Rows are points. Examples show where two turns around zero, p and q, send a point. Where does a point land after both, in the order given? Backwards means that the second turn is done in reverse. Each puzzle has new turns, and all numbers are rounded.

Turn p:
[0.20 0.22] => [ 0.20 -0.22]
[-0.32 -0.35] => [-0.32  0.35]
[-0.03  0.29] => [0.29 0.01]
[-0.20 -0.23] => [-0.21  0.22]
[0.34 0.07] => [ 0.04 -0.34]
Turn q:
[0.32 0.25] => [ 0.03 -0.40]
[-0.13  0.12] => [0.17 0.04]
[-0.19 -0.37] => [-0.20  0.36]
Where do these land?
q, then p backwards: [-0.28 -0.01] => [-0.25  0.13]
q, then p: [0.52 0.00] => [-0.41  0.32]
q, then p: [-0.33  0.17] => [ 0.15 -0.34]
q, then p: [ 0.27 -0.08] => [-0.16  0.23]
q, then p: [-0.19 -0.08] => [ 0.20 -0.06]

Turn p:
[ 0.06 -0.46  0.04  0.18] => [-0.06 -0.33  0.37 -0.01]
[-0.10  0.12  0.28 -0.38] => [ 0.25  0.28 -0.04 -0.32]
[-0.16  0.10 -0.09  0.07] => [ 0.02 -0.09 -0.20  0.03]
[-0.34  0.47 -0.32  0.26] => [-0.09 -0.13 -0.66  0.21]
[ 0.47 -0.20  0.30 -0.08] => [-0.18  0.24  0.50 -0.12]
[ 0.07 -0.02 -0.23 -0.06] => [0.08 0.02 0.02 0.23]
Turn q:
[-0.24 -0.05  0.15 -0.09] => [ 0.03  0.03  0.26 -0.15]
[ 0.29 -0.26  0.10  0.05] => [ 0.28 -0.17 -0.05  0.24]
[ 0.14 -0.10 -0.10 -0.24] => [ 0.02 -0.29 -0.09 -0.07]
[-0.21  0.25 -0.27  0.27] => [-0.40  0.29 -0.05  0.08]
[-0.36  0.18 -0.34  0.35] => [-0.52  0.31  0.08  0.15]
[ 0.38 -0.02  0.45 -0.35] => [ 0.59 -0.18 -0.15 -0.25]
Where do these land?
p, then q backwards: [ 0.13  0.10 -0.12  0.18] => [-0.01 -0.02 -0.23  0.15]
p, then q: [-0.21 -0.18  0.18  0.41] => [-0.01 -0.34  0.40 -0.01]
q, then p: [ 0.22  0.05 -0.04  0.15] => [-0.12 -0.07 -0.07  0.22]
q, then p: [-0.23 -0.08 -0.34 -0.28] => [ 0.35 -0.25  0.06 -0.25]
q, then p: [ 0.42  0.14  0.39 -0.15] => [-0.06  0.34  0.26  0.44]
q, then p backwards: [-0.37  0.17  0.42 -0.21] => [ 0.07 -0.17  0.49 -0.33]
p, then q: [ 0.05 -0.21 -0.48 -0.09] => [ 0.20  0.20 -0.06  0.45]

Turn p:
[-0.13  0.01  0.45  0.06  0.07  0.64  0.09 -0.44] => [ 0.40 -0.43 -0.27 -0.32 -0.45  0.30 -0.15  0.03]
[-0.21 -0.05  0.05  0.43 -0.15  0.14 -0.04 -0.39] => [ 0.18  0.09 -0.19  0.17 -0.39  0.22 -0.33  0.12]
[-0.42 -0.08  0.04  0.08 -0.07  0.06 -0.12  0.20] => [-0.30  0.05 -0.05 -0.08 -0.22  0.05  0.03  0.32]
[-0.12 -0.01  0.39  0.39 -0.25 -0.10 -0.09  0.10] => [ 0.10  0.08  0.22  0.24 -0.34  0.21  0.14  0.33]
[ 0.19 -0.09 -0.57 -0.46  0.01 -0.05  0.24  0.11] => [-0.11  0.17 -0.19 -0.19  0.42 -0.53  0.02 -0.29]
[ 0.37 -0.06 -0.10 -0.20  0.09 -0.13 -0.39  0.17] => [-0.08  0.18  0.06 -0.04  0.43  0.23  0.27 -0.20]
[ 0.08  0.26 -0.21  0.10  0.29 -0.08  0.06  0.10] => [-0.23 -0.19  0.01  0.25  0.11 -0.07 -0.04 -0.24]
[ 0.30 -0.24 -0.33 -0.27  0.07 -0.09  0.35  0.34] => [ 0.00  0.02 -0.15  0.02  0.46 -0.52  0.26 -0.05]
[ 0.36  0.36 -0.11 -0.39 -0.15 -0.23 -0.12  0.16] => [-0.07  0.19  0.38 -0.12  0.21 -0.12  0.25 -0.47]
[-0.43 -0.10  0.40  0.25  0.10 -0.16  0.03 -0.36] => [ 0.12 -0.17  0.18  0.05 -0.23  0.23 -0.45  0.44]
Turn q:
[ 0.22 -0.05 -0.03  0.29 -0.38 -0.25  0.37  0.30] => [ 0.54 -0.22 -0.05 -0.12 -0.25 -0.22  0.11 -0.30]
[ 0.01  0.29 -0.04 -0.32  0.07  0.18 -0.32 -0.08] => [-0.09  0.12  0.23  0.06  0.21  0.27 -0.22  0.31]
[-0.23 -0.55  0.12 -0.40 -0.21 -0.08 -0.05  0.39] => [-0.12 -0.69 -0.40 -0.20  0.03  0.15 -0.12  0.06]
[-0.46  0.11  0.10 -0.11  0.01  0.27 -0.17 -0.07] => [-0.19  0.03 -0.10  0.12  0.12  0.29  0.24  0.37]
[-0.27  0.29 -0.13  0.45 -0.04 -0.38 -0.03 -0.32] => [ 0.01  0.41  0.22 -0.36 -0.12 -0.06  0.51 -0.05]
[ 0.37 -0.15 -0.05  0.49  0.32  0.07 -0.25  0.25] => [-0.09  0.19  0.00  0.09 -0.59 -0.37 -0.32  0.06]
[ 0.16  0.17 -0.31  0.05  0.04  0.02  0.38 -0.16] => [ 0.17  0.08  0.26  0.16  0.22 -0.32  0.12 -0.17]
[-0.10 -0.09  0.05 -0.29 -0.22  0.19  0.17 -0.47] => [ 0.02  0.11 -0.25  0.04  0.59  0.09  0.09 -0.06]
[ 0.32 -0.01  0.29 -0.15  0.41 -0.01 -0.10  0.16] => [-0.24 -0.01  0.10  0.22 -0.22  0.17 -0.42 -0.21]
Where do these land?
p, then q: [-0.29 -0.10 -0.20 -0.26  0.08  0.40  0.20 -0.40] => [-0.12 -0.17  0.16 -0.44  0.33 -0.05 -0.34  0.28]
q, then p: [0.05 0.11 0.00 0.03 0.21 0.14 0.10 0.34] => [ 0.16  0.16 -0.01  0.20 -0.17  0.11  0.11  0.24]
p, then q: [ 0.14 -0.07 -0.03 -0.69 -0.03  0.22  0.25 -0.23] => [-0.28 -0.11  0.24 -0.19  0.43  0.11 -0.44 -0.30]
q, then p: [ 0.31 -0.08 -0.22  0.17  0.21 -0.07 -0.15 -0.20] => [-0.18  0.10  0.45 -0.04 -0.02  0.15 -0.13 -0.07]
p, then q backwards: [ 0.23 -0.18 -0.01 -0.29 -0.18  0.28  0.03 -0.01] => [-0.06 -0.09 -0.02  0.19 -0.39 -0.19  0.08 -0.19]
p, then q: [-0.11  0.35  0.30  0.29 -0.14  0.07  0.25  0.08] => [ 0.38 -0.03 -0.43 -0.21 -0.09  0.01  0.06 -0.14]
p, then q: [ 0.10 -0.42 -0.05  0.47  0.15 -0.32 -0.38 -0.03] => [ 0.01  0.17  0.16  0.47 -0.47 -0.21  0.08  0.37]
p, then q backwards: [ 0.20  0.01 -0.31  0.19 -0.17 -0.45 -0.23  0.15] => [ 0.08  0.29  0.05  0.03  0.33  0.27  0.14 -0.43]
q, then p: [-0.45  0.17  0.23  0.23 -0.07  0.22  0.14  0.28] => [ 0.19  0.02 -0.30  0.25 -0.25 -0.43  0.23  0.08]
q, then p backwards: [-0.40  0.18  0.32  0.17  0.04 -0.08  0.43  0.21] => [ 0.36  0.27  0.24  0.29 -0.03  0.30 -0.13  0.33]
p, then q: [ 0.21  0.06 -0.04 -0.32 -0.09 -0.40 -0.65 -0.19] => [-0.23  0.38  0.14  0.55  0.14  0.47 -0.03  0.10]

Turn p:
[-0.12  0.08 -0.21  0.09  0.36  0.13 -0.18 -0.30  0.52  0.36  0.19] => [ 0.05 -0.27 -0.01 -0.12 -0.36  0.39 -0.59  0.06  0.20 -0.11 -0.10]
[ 0.20 -0.20  0.10  0.08  0.50  0.09 -0.07 -0.02 -0.19 -0.02 -0.30] => [-0.04 -0.06  0.07  0.20  0.20 -0.37 -0.38  0.05  0.01  0.27 -0.19]
[ 0.02  0.45  0.02  0.34  0.38 -0.03 -0.20  0.02  0.10  0.34  0.16] => [ 0.35  0.18 -0.10 -0.06 -0.29  0.04 -0.54  0.21  0.13  0.02  0.22]
[-0.48 -0.10 -0.06  0.42  0.02 -0.11  0.03 -0.40 -0.21  0.40  0.03] => [ 0.23 -0.15 -0.21  0.12 -0.63  0.08 -0.03  0.16 -0.37  0.22 -0.24]
[ 0.28 -0.49 -0.03  0.00 -0.34 -0.24 -0.30  0.07 -0.28 -0.45  0.13] => [ 0.15 -0.12 -0.10 -0.16  0.32 -0.28  0.45 -0.61  0.02  0.21 -0.10]
[-0.36 -0.11 -0.48  0.21  0.09 -0.16  0.32 -0.10 -0.11 -0.15 -0.13] => [ 0.01  0.12 -0.35  0.08  0.01  0.16  0.01  0.06 -0.40 -0.11 -0.52]
[ 0.33  0.02  0.30  0.13 -0.17 -0.26  0.23 -0.28 -0.33 -0.25 -0.04] => [ 0.09  0.18  0.13  0.12 -0.14 -0.60  0.29 -0.19 -0.05 -0.17 -0.09]
[ 0.10 -0.20  0.01 -0.27 -0.21  0.11  0.11  0.44  0.30  0.16 -0.15] => [-0.54  0.02 -0.07  0.03  0.20  0.23  0.13 -0.02  0.23  0.11  0.23]
[-0.24  0.07  0.42 -0.63  0.07 -0.26  0.34  0.09  0.12  0.07 -0.13] => [-0.45 -0.26  0.06  0.27  0.10 -0.09  0.07  0.19 -0.29 -0.41  0.46]
[ 0.08  0.14 -0.04 -0.22 -0.33  0.53  0.13  0.48  0.00 -0.13  0.35] => [0.05 0.28 0.28 0.11 0.36 0.50 0.38 0.04 0.31 0.02 0.24]
[-0.32  0.13 -0.01 -0.01 -0.18  0.20 -0.03  0.13  0.37 -0.13 -0.03] => [-0.05 -0.13 -0.10 -0.19  0.08  0.31  0.17  0.34  0.18 -0.15  0.01]
[ 0.51  0.20 -0.03 -0.14 -0.18 -0.01 -0.38 -0.12 -0.29 -0.20 -0.07] => [ 0.14  0.21  0.40 -0.42  0.16 -0.34  0.04 -0.28  0.01  0.10  0.08]
Turn q:
[-0.03  0.16  0.06  0.12 -0.17  0.05 -0.19 -0.07  0.02  0.40  0.10] => [-0.07  0.09 -0.28 -0.26 -0.05 -0.10  0.05 -0.03  0.14  0.03 -0.30]
[ 0.18 -0.25  0.15  0.75  0.06 -0.21 -0.11 -0.24 -0.05 -0.26  0.16] => [ 0.08 -0.30 -0.32 -0.14  0.28 -0.18  0.10  0.30 -0.52 -0.44  0.09]
[ 0.16  0.19 -0.01 -0.21 -0.19 -0.22 -0.10 -0.21  0.00 -0.25  0.05] => [ 0.16 -0.09  0.09  0.09 -0.25 -0.08  0.04 -0.08 -0.34  0.22 -0.15]
[ 0.18  0.09  0.16 -0.21 -0.12 -0.14 -0.04  0.01  0.33 -0.29 -0.01] => [ 0.17 -0.17 -0.10  0.35 -0.13 -0.12 -0.06 -0.08 -0.14  0.29  0.04]
[ 0.06  0.14 -0.32 -0.05  0.18  0.32  0.32  0.36  0.13  0.40  0.17] => [-0.11  0.34 -0.08 -0.27  0.03  0.15 -0.42 -0.27  0.37  0.04  0.27]
[-0.06 -0.09 -0.01 -0.21  0.00 -0.21 -0.10 -0.10  0.19  0.41 -0.25] => [ 0.29 -0.06  0.01  0.02  0.10  0.10 -0.03 -0.03  0.35  0.09 -0.39]
[ 0.09  0.08  0.18  0.31 -0.16 -0.20  0.01 -0.10  0.11 -0.28 -0.59] => [ 0.23 -0.09  0.07  0.16  0.26 -0.32  0.06  0.55 -0.16  0.24 -0.03]
[-0.29  0.16  0.18 -0.23  0.72  0.03 -0.11 -0.15 -0.06  0.20  0.10] => [-0.38 -0.18 -0.02 -0.01  0.18  0.72  0.00 -0.08  0.08  0.12 -0.21]
[-0.36  0.02 -0.28  0.15 -0.18 -0.01 -0.02 -0.08 -0.06 -0.27  0.09] => [-0.07  0.14  0.21 -0.06  0.21 -0.21  0.30 -0.21 -0.24 -0.04  0.07]
[ 0.15  0.13 -0.26 -0.13  0.03 -0.24 -0.14  0.07 -0.27 -0.19 -0.01] => [ 0.10  0.26  0.21  0.10 -0.15  0.11 -0.09  0.00 -0.35 -0.05 -0.13]
[ 0.14 -0.62  0.19 -0.18  0.07  1.43 -0.09  0.28 -0.06  0.06  0.11] => [-0.27  0.19 -0.41  0.01 -0.54  0.32  0.54  0.12  0.80 -0.28  0.96]
[-0.26 -0.28 -0.39 -0.15 -0.08 -0.21 -0.09 -0.26 -0.08 -0.13  0.18] => [ 0.23 -0.02  0.31 -0.03  0.07  0.06  0.30 -0.40 -0.17 -0.23 -0.10]
[ 0.04  0.15  0.14 -0.09 -0.01 -0.19  0.33 -0.28 -0.08  0.36 -0.03] => [ 0.00 -0.30  0.17 -0.34 -0.07  0.00 -0.25  0.04  0.14  0.13 -0.27]
[-0.02  0.12  0.20  0.13 -0.16 -0.20  0.32  0.78 -0.11 -0.15 -0.07] => [-0.35  0.20  0.15  0.40  0.06 -0.45 -0.53  0.15  0.05 -0.12  0.12]
Where do these land?
q, then p backwards: [-0.04 -0.12 -0.13  0.07 -0.02 -0.56 -0.19  0.16 -0.56  0.46 -0.53] => [ 0.05  0.42 -0.27  0.21  0.28  0.54  0.36 -0.39  0.07 -0.47 -0.19]
p, then q: [ 0.07  0.31  0.19 -0.14 -0.05  0.26 -0.18  0.36  0.40 -0.13  0.09] => [-0.13 -0.10 -0.34  0.31  0.03  0.20 -0.13 -0.40  0.05  0.14  0.32]
q, then p: [-0.01  0.05 -0.02 -0.23  0.36  0.15  0.03  0.21  0.21 -0.39  0.30] => [ 0.50 -0.07  0.15  0.11 -0.33  0.25  0.03  0.01  0.02  0.17 -0.22]
p, then q: [-0.20 -0.13  0.07  0.20  0.06 -0.02  0.01  0.05  0.29 -0.43 -0.23] => [ 0.30  0.16  0.22  0.29  0.31  0.14 -0.15 -0.03  0.07 -0.04  0.20]
p, then q backwards: [ 0.33 -0.18 -0.25 -0.17 -0.01 -0.58 -0.17 -0.07  0.14  0.47 -0.22] => [ 0.06  0.45  0.01  0.00 -0.08  0.14  0.28  0.15  0.02  0.04  0.75]
p, then q backwards: [ 0.14 -0.40  0.18 -0.08  0.08  0.12  0.26  0.29  0.35  0.25  0.04] => [-0.25 -0.04  0.42 -0.26  0.23  0.22  0.04  0.37  0.17  0.02  0.07]
q, then p backwards: [-0.02  0.31  0.03  0.05  0.16 -0.42 -0.01 -0.09 -0.03  0.51 -0.07] => [ 0.01 -0.11 -0.49  0.16  0.28  0.22 -0.15 -0.17  0.15 -0.18 -0.26]
q, then p: [-0.35 -0.25  0.00 -0.22  0.16  0.13 -0.23 -0.10  0.11  0.02 -0.34] => [-0.19  0.12 -0.03  0.34 -0.10  0.04 -0.15  0.25  0.39 -0.13 -0.19]
q, then p backwards: [-0.18  0.10 -0.01 -0.26 -0.18 -0.01  0.12  0.21  0.22 -0.19  0.01] => [ 0.32 -0.25  0.18 -0.03  0.07  0.02  0.04  0.05 -0.22  0.16  0.07]
p, then q: [ 0.22 -0.14  0.22  0.41 -0.17  0.57 -0.10 -0.30 -0.41 -0.22  0.63] => [ 0.39 -0.50 -0.43 -0.24 -0.17 -0.29 -0.45  0.52  0.18  0.24  0.14]
p, then q backwards: [-0.14  0.01  0.13 -0.20 -0.14 -0.38  0.16 -0.26 -0.02  0.01  0.05] => [ 0.05 -0.19  0.08  0.08 -0.15 -0.02 -0.06 -0.08 -0.20 -0.27  0.37]
q, then p backwards: [-0.09  0.24 -0.31  0.45 -0.25  0.40  0.07 -0.19 -0.38 -0.07  0.43] => [ 0.15  0.35 -0.16 -0.25 -0.56 -0.50 -0.14 -0.04 -0.05  0.03 -0.38]
p, then q: [ 0.25  0.20 -0.10  0.10  0.00  0.34  0.22 -0.26 -0.32 -0.29 -0.17] => [-0.14 -0.11  0.03  0.21  0.05 -0.07 -0.28  0.50 -0.03  0.35 -0.19]
